Rows are points. Examples show where two turns around zero, p and q, send a point. Where does a point land after both, in the order given? Backwards means that the second turn is done in reverse. Each puzzle has new turns, and all numbers are rounded.
(in the rows, 128 means zero)

Turn p:
[154 116] -> [113 152]
[136 167] -> [100 100]
[ 94 101] -> [171 132]
Turn q:
[ 91 145] -> [ 89 141]
[107 100] -> [110  98]
[166 136] -> [165 140]
[173 134] -> [172 139]
[103 125] -> [103 122]
Where do these land?
q, then p: [142 106] -> [126 154]
q, then p: [ 97 107] -> [165 132]
q, then p backwards: [145 171] -> [142  84]

Turn p:
[129 118 157 143] -> [156 138 130 111]
[ 73 180 101 126] -> [ 89 179 110 173]
[137  94 126 128] -> [125 112 140  99]
[142 136 128 138] -> [139 123 138 139]
[138 128  78 143] -> [ 97 117 166 146]
[150 113 177  90] -> [163  98  85 103]
Turn q:
[ 94  95 110 158] -> [ 84 105 122 159]
[149 167 122 124] -> [138 149 152  98]
[129 123 114  72] -> [172 140 145 160]
[175 142 150 132] -> [153 119 125  81]
[ 93 112 144 153] -> [ 94 126  97 142]
Where do these land?
p, then q: [ 86 123 112 105] -> [108 162 144 156]
q, then p: [160 158 152 143] -> [111  98  90 137]
p, then q: [124 116 112  99] -> [119 128 130 162]
p, then q: [105  93 165 125] -> [170 148 157 139]
p, then q: [165 150 100 168] -> [115 110  78  94]

Turn p:
[166 150 132 139 127 138 157 114] -> [102 106 122 134 113 168 125 139]
[ 96 126  96  85 138 108 132 155] -> [120 165 145 157 144  84 126 147]
[152 158 187 167 126 179 154 138] -> [ 93 107  95  81 153 191 140 118]
[106 103  92 142 100 113 141 147] -> [117 141 158 129 123  99  89 103]
[112 114 152 120  89 154 141  92] -> [117  91 116  82 115 103 124 140]
[174 146 153 146 126 142 109 154] -> [119 142  95 125 117 172 149 100]
[ 96 118 119 128 136  76 121 154] -> [140 139 147 164 156  93 125 100]
[160 184 158 147 110 164 104 141] -> [117 135  56 113 127 175 128 119]
[112  94  97 114 166 139 109  99] -> [175 141 166 120 118 117 132 163]
[141  85 107  84 171  80 106 122] -> [163 143 172 175 105 100 173 137]
[ 94 131 115 136 120 114 134  91] -> [146  97 135 130 137 105  97 142]
Turn q:
[145 136 137 109 162 125 152 110] -> [132 132 105 140 130 163 132  97]
[161 146 110  94 119 168 124  81] -> [165 148 116 153  77 128 162 106]
[116 118 152  87 117 117 147 147] -> [112 149 156 105 142 136 132  94]
[ 84  93 112 151 113  94 115 151] -> [ 88 101 157 111 155 114 136 167]
[158 161 123 135 110 116 110 127] -> [162 104 127 115 104 118 112 124]
[133 143 106 164 126  98 121 171] -> [110  84 130 116 124 113  84 144]
[147 127 173 124 112 153 169 118] -> [152 161 121 143 158 110 125  84]
[ 91 170 160 114  93 149 166  85] -> [180 157 182 171 150 139 133 107]
[103 133  87 130 148 147  86 175] -> [ 85 136 134 119  84 130 101 177]
[121  95  88 168 137 106 118 157] -> [ 80  88 115 125 133 108 123 163]
[148  86 159 133 171 137  99  87] -> [141 150  66 112 149 148 168 147]
Where do these land?
p, then q: [137 105 146 127 101 182 147 118] -> [109 159 174 112 113 136 152 106]
q, then p: [157 109 141 158 125 153 117 136] -> [135 144 136 176 120 122 111 124]
q, then p backwards: [126 186 138 149 185  99 144 138] -> [139 179 107 195 131 131 139 104]
p, then q backwards: [145 125 146  98 120 103 136 142] -> [131  98  98 122 122 140 146 117]
p, then q: [122 133 109 145 107 121 136 146] -> [148 127 133 121 124 140 137 158]
q, then p: [132 105 112 144 144 122 156 125] -> [146 126 161 122 144 126 106 129]
p, then q: [146 132 135 151 118 102 148 101] -> [120 140 115 127 148 101 158 148]
q, then p: [119 105 148 150 103 120 146 127] -> [142 119 150 154 150 138 150 130]
p, then q: [ 44 131  89 115 171 140  41 130] -> [155  72  69  86  72 157  69  86]
q, then p: [152 149 116  43 105 139 110 115] -> [ 79  73  85 111  92 113 122 149]

Turn p:
[136 118 120 129  97 129 138 119  43 116 106] -> [ 99 162 132 118 108 176  98 107  82  96 128]
[113 135 116 184 143  80 115 140 150 127 129] -> [168 101 102 164 137 137 129 160 103 154 126]
[ 97  62 112 124 131  45  86 163 166 129 101] -> [187  85 102 136 192 142  90 116 116 160 195]
[131 134 153 123 129 165  89 101  89 141 124] -> [147 158 123 107  90 134 143  92 132  94 116]
[133 144 125 123  99 140 134 148 204  69 134] -> [ 95  97 115 140 132 138 127 143 198 187 123]
[146 164 148 115 128 151 147 147 173 114 105] -> [113 139 154 152 117 120 136 149 186 149 132]
[124 120 167 142 145 154 162  89  97 157 149] -> [140 158 158 102 124 105 131 126 105 104  70]
[100 155 149 112 118 115 126  96 100 147 141] -> [140 141 152  97 121 147 169 120 101 128 121]
[142 143 139 114 177  97 126 155 175 114 153] -> [145 113 112 128 162 110 149 187 166 131 145]
[141  94 132 127 134 129 114 117  98 141 155] -> [138 123 113  94 128 119 112 119 109  94 119]
[136 134 120 132  89 146 132 135  86 168 138] -> [110 131 146 110  79 118 116 115  88 118 135]
[ 96 124  83 129 133 159 131 104  78 138 151] -> [ 95 144 103 121 125 113 152  91  74 110 110]
[177 147  93 109 115 156 154 113 177 107  99] -> [ 74  97 155 174 126 127 129 122 183 117 124]
[120 117 136 128 153 125 138 166 156 125 108] -> [140 144 125 149 152 106 111 145 148 148 147]
Turn q:
[128 114  91 148 125 167  99 160 158 136 124] -> [101 116 122 143 152 106 107 150 121 152 179]
[ 82 111 129 123 151 113 117 135  98 106 119] -> [144 143 144 115 124 109 179 136 115 108 145]
[154 145 141 135 113 153 159 135  89 165 134] -> [103 118 120  81 128 120  96  97 122 129  98]
[111 130 119 109 149 155  89 132 108  98 109] -> [113 124 134 137 165 126 171 124 104 110 152]
[140 116  56  82 146 158 113 146 132 141 125] -> [ 75  95 117 141 154 113 146 181 100 150 123]
[161  76 119 107  76  98 164 105 125 145 123] -> [ 96 132 127 129  51 160 102 150 118 123 102]
[135 112 177 148 133  90  93 126 131 167 139] -> [156 144 101  89 111 170 132 121 161 144 155]
[ 83 156 128 102 100 124 165  87 109  99 145] -> [117 150 172 150 117 108 151 110 153  95  76]
[175 133 114 183 121  92 150  87 186 124 102] -> [165 110  83 192  79 133  83 109 137 148 127]
[153 110 149 145 115  94 111 174 115 120 169] -> [155 113 168  88 112 162 115 132 126 158 153]
[121 134 154 146 135 110 171 145 153 110 142] -> [179 141 147 129 123 117  95 135 133 121 114]
[103 207 106 144 147 151  90 112 137 159  66] -> [113 154  68 161 181  87 159  76 131 164 130]
[109 147 173  88 128 154 135 146 112 112 139] -> [127 155 160 104 174 143 131 123 123  98 106]
[138 101 137 131 151 133 134 102 138 111 156] -> [145  98 128 133 122 140 124 146 147  93 132]
Where do these land?
p, then q: [124  99 177 146 126 131 122 136 140 128 110] -> [122 119  96 140 147 168 121 117 128 154 133]
p, then q: [108 130 125 171 103  99 103 182 101 168 171] -> [ 72 106 159  74  97 149 143 129 110 172 118]
p, then q: [ 84 158 156 137 117 148 159 145 168 100 130] -> [128 170  77 107 139 107 102 134 144 164 110]
q, then p backwards: [163 101 100  97 157 158 160 110  85  93 142] -> [175 128  88 142 123 103 146  79 118 153 172]
p, then q: [171 149 111  99 164 166 113  98 106 156 158] -> [159 147 184 176  98 126 133 133 103 106 103]
p, then q: [164 104  80 106 106 151 137 133 146  89 105] -> [134 140 129 159 130 102 151 149 176 108 180]
p, then q: [ 86 169 140 103 161 113 104 157 109 151 106] -> [144  93 153 104 138 118  96 110 147 148  70]
p, then q backwards: [156 143 113 115 128 171 161 120 137 173 122] -> [ 89 124  93 136  97 147 156 113 105 102 140]
q, then p backwards: [139 141 130 173 128 124 117 127  87 110 134] -> [116 113 118 109  98 133  97 108 140 164 125]
q, then p: [124 114 128 138 142 126 112 111 172  87 140] -> [134 112  97 133 112 114  98 159 143 132  96]
p, then q: [119  90  99 109  76 103 112 113 163  81 112] -> [ 95 109  84 128 137 118 136 169 171  85 163]
p, then q: [145 172 155 123 117 100 115 162 114 158 164] -> [109 140 181  93 131 153  99 147 109 149 108]
p, then q: [ 82 120 150 159 109 112 123  94 115 158 121] -> [103 114  92 102 115 153 125  88 108 110 103]
p, then q: [129 102 128 116 159  89 155 103 150 139  78] -> [186  94 101 113 150 140 123 114 129  98 152]

Turn p:
[145 157 139 131 131 109  68 105 127 128 132 179 162 138] -> [125 124 141  98 107 115 111 114 155 169 174 131 142  75]
[167 156 141  97 122 140 118 124 141 139 165 118 176 109] -> [100 160 151 123 107 129 138 143 188 118 126 146 117  98]
[ 97 152 135 127 121 147 114 153 144 102 139 144 128 161] -> [108 111 167 141 105 103 107 140 114 148 138 116 135 145]
[ 85  85 119 133 156 127 150 155 186 118 145 110 107 102] -> [103 154 115 122 120 143 101 128  76 126  98 153  94 184]
[144  74 108 110 130 153 125 137 122 122  71 139 114 119] -> [192 147 131 130 138 110 121  91 103  99 116 146 136 137]
[145 176 113 136  87 139  94 112 117 134 125 112 146 111] -> [133 106 135 121  97 123 151 145 160 100 167 117 110  97]
[146 162 134 120 109 132 134  92 121 141 140 138 183 175] -> [ 95 105 154 107 121 121 148 131 173 125 131 127 180  97]
[130 157 116 109  73 100 135  76 128 146 137 135 136 116] -> [133 118 131  82 124 156 154 180 140 111 147 124 147  96]
[128  94 129 150 118  97 137 146 147  99 162  88 121 140] -> [107 109  95 162 115 153  98 150 116 124 105 161 127 142]
[149  98 109 150 190 180 154 121  98 101  95 175  68 128] -> [150 174 123 172 173 116 130  57  65 119 146  92 152 132]
[ 80 110 181 139 140 131 143 131 146 133 147  97 171 153] -> [ 77 114 105 112 111  93 118 137 144 149  74 131 138 161]
[ 86 115 104 115 161 111 109 123 120 113 120  76 132 107] -> [140 132  88 118 109 142 115 121 148 123 143 128 115 195]
[103 112 151 182 140 120 164 150 147 123 111 120 138 122] -> [ 98 102 103 121 144 117 100 111 101 120  86 113 105 137]
[116 136 142 121  65 116 128 113  72 159 168 129 158 113] -> [124 110 109 111 157  97 158 200 168 124 146 142 133 104]
[147 184 107 117 113  90 137 157 108 138 134 164 144 144] -> [125  96 180 125 167 154 118 142 160 143 155 121 123 102]
[143 106 147 101 146 124 140 135 128 112  93 105  54  96] -> [189 168 108 159 126 158 129 127 100 130  96  99 109 143]
[167 102 101 136 175 159 127 146 124 168  93 146  38 140] -> [176 149 140 174 154 149 180  59  67 147 127 130 113 130]
Turn q:
[102 122 124 107 149  82 129 103 122 164  93 107 136 150] -> [141 127 118 167 105 134 124 151 155  89 155 169 125 149]
[123 121 140 149 130 165 100 122 158 144  89  98 150 164] -> [175 129 111 115 172 143 124 113 124  94 162 132 151 143]
[180 128 118 109 152 131 123 123 154 111 161 145 135 149] -> [118 108 144 118 122 125 181 118 106 119 141 119 132  83]
[156 116  87 103  81 121 167  93 128 122 133 129 159 112] -> [121 102 157 150  98 134 120 135  76 175 148 155 151 127]
[145 141 151 162 153 174 158  84 106 157 182  94 146  80] -> [115 132 157  26 108  93 120 145 128 150 158 141 130 156]
[138 154 165 103 115 112 117 120 123 118 120 141 119  91] -> [103 125 131 122  99 139  85 120 145 123 119 116 137  96]
[102 114 150 150 157  69 143 179 153 133  77 145 130 187] -> [159 146  57 189 122 114 163  89 167  96 117 138 126 138]
[ 89 125  96 149 124 167 154 107 112  98  88 150 133  80] -> [135 157 152 151 162  84  77 139 131 182 145 119 137 135]
[ 89 109 130 127 133 161  93 147 161  78 146 127 116 123] -> [128 160 148 125 184 132 141 134 134 120  87 102 164 114]
[129 169 118 118 130 117  92 108  97 157 158 158 128  89] -> [ 56 102 137 113 125 131 102 155 140 124 144 115 102 125]
[ 86 171 126 109  98 175 166 126 147 100 119 126 112  98] -> [134 164 112 114 151 122  77 161 112 174 109 139 151  90]
[169 103 117  92 114 155 122 142 114 103 149 123  83 127] -> [149 115 174 119 122 144 137 133  95 132  88 104 102  96]
[127 151 166 132 152  68 104 158 138 133 129  83 131 115] -> [126 124  97 115  88 161 143 133 195 104 117 114 149 138]
[114  97 142 129 153 127 118 158 109 169 147 133 160 109] -> [115  86 131 113 136  95 134 124 158 110 105 141 129 167]
[140 119 111 140  96 118 148  79  59 145 125 141 155 187] -> [117 127 148 148 123 150 128  92  96 144 171 189  71 162]
[137 101 120 156 107 115 143 145 146 128 151 165  78 119] -> [113 148 117 142 109 103 141 121  85 130  92  84 114 140]
[149 138 112 141 130 118 100 182 149 113 108 113 105 195] -> [169 126  86 151 152 173 177 114 129 113 121  98 106 114]
Where do these land?
q, then p: [130  86 126 167  99 109 171 143 133 163 183  96  91 108] -> [180  60 169 143 151 128 148 146 151 120 104 120 171 137]
q, then p: [152 145  93  90 165 139 110 136 171 130  92 100 170 153] -> [ 85 179 116 148 160 127  97 111 130  96 115 177 109 110]
q, then p backwards: [135 144 113 127 157 124 138 128 154 121 113 175 159 175] -> [162 114 115 174 130 154 110 118  84 151 149 139 122 128]
q, then p: [107 146 128 127 158 173  97  80 152 102 138 141  88 108] -> [115 151 128 142 110 136  99 147 178 155 132  88  79 154]
p, then q backwards: [153  95 162 165 131 121 135 166  89 135  94 111 124 100] -> [115 126 134 120 135 149 136 192 120 140  85 166 108 156]
q, then p: [ 89 166 148 131  88 162 157 102 149 104 139 102 133  89] -> [138 129 175  93 121  99 145 120 189 152 161 136 100 132]
q, then p backwards: [131  91 144 115 151 121  99 123 156 132 113 125 182 136] -> [147 121  83 127 118 149 138 116  97 127 110 121 154 173]
q, then p: [163 148 151  98 140  90 119 142 165 148 151 161 112 161] -> [141 138 107 120 149 129  98 162  98  61 148 115 129 151]
p, then q: [146 156 130 172  83 103 102 149  92 152 127 167 114 154] -> [124 105 162 109  89  73 139 131 135 116  93 102 135 175]
q, then p: [104 125 148 138 103 135  97 159 136  98 112 155 105 138] -> [130 124 107 120  97 136 137  82 135 109 147  90 122 144]
q, then p: [ 98 112 119  83 167 168 103 143 104 154 100 126 140 146] -> [134 166 121 150 128 144  73  83  99 161 117 136 119 112]
q, then p backwards: [143 125 135 106 145 146 138 112 122 145 126  78 131 160] -> [136 115  89 102  91 113 107 123 137 150 111 128 126 112]
p, then q: [115 138 149 149 159 104 120 161 110 141 131  92 133  96] -> [154 152 116 146 133 127 144 172 100  98 134 100 112 136]
p, then q: [116 127 119 106 113 113 156  88 108 160  98 101  95  93] -> [185 108 137 120 121 125 154 143 118 169 130 139 113  83]
q, then p: [140 104 101 144  86 162 145 127  80  99 148 157 137  89] -> [155 111  91 107 133 110 184 120 143 188 103 119 129 131]
q, then p backwards: [126 142  82 129 104  79 161  89 127  63 182 162 133 141] -> [149 146 148 130 161 160 116 118 168 152 214 148  83 158]
